Every row gives one point. Examples show where two turns around zero, p and q, send a point. Where does a point land after both, in the order given? Backwards means that the second turn is done in reverse. Each puzzle has new turns, and all numbers are rounded.

Turn p:
[ 0.27 -0.01 -0.27] => [ 0.20 -0.09  0.32]
[ 0.27  0.42 -0.35] => [-0.12  0.01  0.60]
[-0.14 -0.19  0.65] => [-0.20 -0.25 -0.61]
[-0.12  0.33 -0.20] => [-0.20  0.25  0.25]
[-0.13  0.05 -0.26] => [0.07 0.25 0.14]
[-0.15 -0.60  0.42] => [ 0.26 -0.18 -0.68]
Turn q:
[ 0.51  0.32 -0.13] => [ 0.09 -0.12 -0.60]
[-0.04 -0.07  0.53] => [0.47 0.04 0.25]
[-0.29  0.34 -0.33] => [-0.35  0.40 -0.14]
[ 0.22 -0.56 -0.11] => [-0.11 -0.57  0.18]
[-0.40 -0.02  0.05] => [-0.09  0.26  0.30]
Where do these land?
q, then p: [-0.59  0.66  0.31] => [-0.77 -0.07  0.53]
q, then p: [-0.09 -0.32 -0.34] => [ 0.03  0.22 -0.42]
p, then q: [ 0.39 -0.07  0.11] => [ 0.05 -0.33  0.24]
p, then q: [ 0.45 -0.13  0.24] => [-0.05 -0.43  0.29]
q, then p: [-0.18 -0.04  0.11] => [-0.17 -0.12 -0.05]
p, then q: [ 0.02 -0.10 -0.44] => [ 0.37 -0.03 -0.26]

Turn p:
[-0.01 -0.04  0.77  0.36 -0.25 -0.23] => [-0.28 -0.53  0.33 -0.53 -0.24 -0.22]
[ 0.66 -0.30 -0.07  0.44 -0.25  0.12] => [-0.41 -0.38  0.11 -0.04  0.53  0.45]
[ 0.10  0.12 -0.53 -0.87 -0.13  0.30] => [ 0.61  0.07 -0.53  0.64  0.30 -0.11]
[-0.03  0.35 -0.02 -0.09  0.64 -0.12] => [ 0.39  0.50 -0.01 -0.35 -0.11  0.12]
[-0.28 -0.25 -0.40  0.16 -0.38 -0.03] => [-0.49  0.06 -0.13  0.44 -0.03 -0.11]
[ 0.05  0.08 -0.05 -0.46  0.31 -0.56] => [ 0.30  0.14 -0.60 -0.29 -0.27  0.09]
[-0.16 -0.09  0.07 -0.10  0.55  0.20] => [ 0.35  0.25  0.24  0.03 -0.28  0.27]
[-0.22 -0.05  0.19  0.49 -0.22  0.28] => [-0.36 -0.08  0.53  0.07  0.00 -0.17]
[-0.12  0.19  0.05  0.06 -0.27  0.04] => [-0.09 -0.04  0.06  0.01  0.09 -0.33]
Turn q:
[-0.20  0.13  0.35  0.30  0.08  0.29] => [ 0.02  0.04  0.50 -0.27 -0.15  0.14]
[-0.44 -0.10 -0.24  0.21 -0.22 -0.18] => [-0.16 -0.19 -0.07 -0.05 -0.45 -0.33]
[-0.30  0.31 -0.03 -0.50 -0.35 -0.26] => [ 0.26 -0.09 -0.30 -0.33  0.17 -0.57]
[-0.03  0.34  0.24 -0.22  0.33 -0.26] => [ 0.46 -0.32  0.01 -0.13  0.24  0.10]
[ 0.27 -0.46 -0.07  0.27  0.02  0.45] => [-0.37  0.45  0.12  0.24 -0.17  0.35]
[0.14 0.51 0.13 0.37 0.38 0.40] => [-0.21 -0.22  0.46 -0.34  0.25  0.51]
[ 0.21 -0.13 -0.16 -0.62  0.38 -0.02] => [ 0.31  0.13 -0.58  0.05  0.24  0.33]
[ 0.35 -0.60 -0.22  0.19 -0.62 -0.41] => [-0.32  0.22 -0.13  0.82 -0.13 -0.52]
Where do these land?
p, then q backwards: [-0.33 -0.29  0.23 -0.11  0.06 -0.42] => [-0.51 -0.26 -0.29  0.16  0.07 -0.01]
p, then q backwards: [-0.09 -0.05  0.25  0.53 -0.19 -0.36] => [-0.24  0.27 -0.32  0.36 -0.23  0.32]
q, then p backwards: [-0.41 -0.13 -0.36 -0.11 -0.27  0.00] => [-0.31  0.09  0.06 -0.10 -0.14 -0.52]
p, then q: [ 0.31 -0.23  0.35  0.45 -0.39  0.49] => [ 0.54  0.31  0.32  0.14 -0.52  0.31]
q, then p: [ 0.41  0.26 -0.40  0.11  0.60  0.42] => [ 0.37  0.27  0.54  0.65 -0.13  0.10]
q, then p: [ 0.37 -0.45 -0.16 -0.52  0.17 -0.41] => [-0.39  0.49  0.05 -0.02  0.56  0.36]
p, then q: [-0.21  0.51 -0.11 -0.36  0.07 -0.15] => [-0.09 -0.40 -0.24  0.20  0.44 -0.12]
q, then p: [-0.05  0.39  0.19  0.00 -0.06  0.42] => [ 0.55 -0.07 -0.04 -0.06 -0.22 -0.10]
